Rows are points. The points of each table are mixes of a few directions, plus a little noise. How many directions does each table use, and how many do they share? Where both have some left over, give the other angles between the two spaces (their principal angles), to ten degrees, smallest first.

First:
[[-1, -7, -9],
[18, -38, -36],
[-7, 19, 18],
[-60, -6, -40],
[33, 8, 27],
[-1, -3, -4],
[18, 28, 43]]
Second:
[[14, -3, 3],
[2, -1, 1],
[56, -13, 15],
[38, -9, 10],
[-59, 14, -15],
[-51, 12, -13]]
Directions: first 2, second 1, shared 1

First:
[[-4, 39, -1, -40, -17, 4],
[7, -33, 49, -12, -42, 12],
[17, -1, -22, 45, 23, 1],
[-9, -28, 17, -3, -4, -4],
[31, 23, 9, 6, -27, 21],
[-15, 23, -11, -27, 4, -6],
[-15, 15, -30, -1, 30, -13],
[-12, -38, -11, 33, 34, -15]]
Second:
[[-2, -6, 4, 0, -1, -1],
[-5, 12, -14, -3, 10, -4],
[-35, -12, -11, -18, 26, -22],
[8, 26, -17, 2, 6, 3],
[-22, 1, -14, -13, 20, -15],
[56, -21, 52, 32, -60, 38]]
Directions: first 3, second 2, shared 2

First:
[[-8, -6, -4, -5, -1, -16, 21, -8, -3],
[-8, 14, -30, 4, -37, 1, 5, 6, -19],
[24, 29, -8, 11, -3, -14, -24, -17, 5],
[11, 25, -14, 2, -7, -38, 0, -32, 0],
[0, -16, 30, -17, 15, -1, 20, 19, 10],
[7, -17, -15, 30, 27, 9, -2, -24, 4],
[-14, -20, -11, 16, 13, 23, -13, -10, -2],
[-8, -8, 14, -7, -2, 31, -17, 26, 1],
[23, 18, -1, -3, -20, -8, 19, 23, -2],
[-26, -20, 39, -31, 14, 12, -9, 18, 9]]
Second:
[[-11, 15, 60, 49, -3, 31, 18, -19, 1],
[-2, 3, 13, 10, 0, 6, 4, -4, 1],
[-2, 3, 13, 11, -2, 7, 5, -4, 0],
[3, -4, -16, -13, 1, -8, -4, 5, -1],
[4, -4, -18, -15, 1, -10, -6, 6, -1],
[11, -15, -59, -50, 3, -31, -18, 20, -1],
[-1, 2, 8, 7, -1, 4, 2, -2, 0]]
Directions: first 5, second 1, shared 0; angles 70

First:
[[1, -5, -1, 11, 34, -5, 0, 9, 10, -4, -1, 14],
[30, 7, -4, 25, -16, -12, -14, 10, -7, 0, -14, -1],
[-13, 1, 20, 14, 2, 32, -11, -18, 7, 18, 9, 10],
[38, 1, -14, 5, -35, -36, 22, 7, -17, -1, 5, -2],
[-1, 15, -9, -20, 4, -10, 2, 10, 7, -6, 10, -23],
[7, -8, 0, 9, -10, 1, 2, 0, 0, 4, -6, 14],
[-39, -14, 11, -15, 4, 37, -8, -16, 5, 2, -10, 11],
[2, 2, -14, -15, 18, -14, 9, 20, 17, -9, 0, 0],
[-25, 0, 8, -15, -1, 8, -4, -21, -23, -5, 6, -21]]
Second:
[[24, 18, 5, 7, 10, -13, 31, 0, 22, 25, 52, 1],
[1, 1, 1, 0, 0, -1, 1, 0, 1, 1, 2, 1],
[-4, -3, -1, -2, -2, 2, -6, 0, -4, -4, -10, 0],
[-3, -2, -1, -1, -1, 1, -3, 0, -2, -3, -5, 0],
[4, 3, 1, 1, 2, -3, 6, 0, 4, 4, 9, 0],
[18, 14, 4, 5, 8, -10, 25, -1, 17, 19, 41, 1],
[-26, -21, -6, -8, -12, 15, -36, 0, -24, -28, -60, -1],
[-13, -10, -3, -4, -6, 7, -18, 0, -12, -13, -30, -1]]
Directions: first 6, second 1, shared 1
